Rows are points. Each copy is the shape, with its points in the same order, turned, moved and blurred by noise. Some copies are also mirrored. Which?
In the rows, 128 means zero.

Shape (7 x 2):
[[151 132]
 [120 103]
 [ 71 169]
 [149 103]
 [ 69 118]
 [ 91 118]
 [145 154]]
Copy 1 (7 x 2):
[[153 109]
 [119 114]
 [121 192]
 [138  93]
 [ 91 158]
 [ 99 148]
 [167 130]]
Copy 1 is: only turned
Copy 2, 7 rows:
[[115 118]
 [154 107]
 [163 192]
 [126  95]
 [191 146]
 [177 136]
 [108 142]]
Copy 2 is: mirrored
Copy 3 (7 x 2):
[[ 93 115]
 [136 117]
 [123 199]
 [116  94]
 [164 163]
 [149 146]
 [ 79 137]]
Copy 3 is: mirrored

Shape:
[[118  92 114]
 [ 87  88 126]
 [106  63 121]
 [117 195 130]
 [140 151 158]
 [126 165 140]
 [138 109 110]
 [143 176 157]
 [122  94 118]]
Copy 1, 9 rows:
[[129  94 142]
 [161  93 155]
 [135  79 167]
 [167 162  67]
 [136 166 122]
 [149 155  96]
 [116 103 124]
 [142 178  98]
 [130 100 140]]
Copy 1 is: mirrored
Copy 2 (9 x 3):
[[ 83 106 160]
 [ 52 119 149]
 [ 54 106 177]
 [139 143  76]
 [131 160 125]
 [125 148 107]
 [106 107 147]
 [150 168 113]
 [ 81 114 157]]
Copy 2 is: only turned
Copy 3, 9 rows:
[[141 163 169]
 [121 186 158]
 [127 187 187]
 [140 105  82]
 [111 103 131]
 [129 112 113]
 [152 140 169]
 [117  86 113]
 [136 156 173]]
Copy 3 is: mirrored
Copy 4 (9 x 3):
[[ 94 124  77]
 [110 115  63]
 [ 89  95  67]
 [180 167 136]
 [144 125 148]
 [155 147 143]
 [ 91 140 111]
 [154 143 159]
 [ 96 126  92]]
Copy 4 is: mirrored

Shape, 8 rows:
[[165  80 137 173]
 [115 164 104 135]
 [131  99 152  90]
 [139 174 159 128]
 [ 90 166 146 178]
 [123 127 115  94]
 [190 120 164 131]
 [125  93 157  79]]
Copy 1, 8 rows:
[[153 127 124 199]
 [138 129 101  81]
 [ 86 136 163 127]
 [150  98 157  88]
 [143  69  93  89]
 [100 146 132 103]
 [154 122 189 148]
 [ 74 122 162 139]]
Copy 1 is: mirrored
Copy 2, 8 rows:
[[155  88 101  76]
 [ 97 154 103 134]
 [140 111 161 145]
 [113 176 151 107]
 [138 197  87 115]
 [108 124 139 163]
 [120 115 154  72]
 [144 100 170 157]]
Copy 2 is: only turned
Copy 3, 8 rows:
[[151  68 157 157]
 [ 86 150 150 128]
 [174 141 110 125]
 [ 89 123  94 117]
 [ 68 134 120 179]
 [141 159 138 112]
 [142  73 110 109]
 [183 147 106 124]]
Copy 3 is: only turned
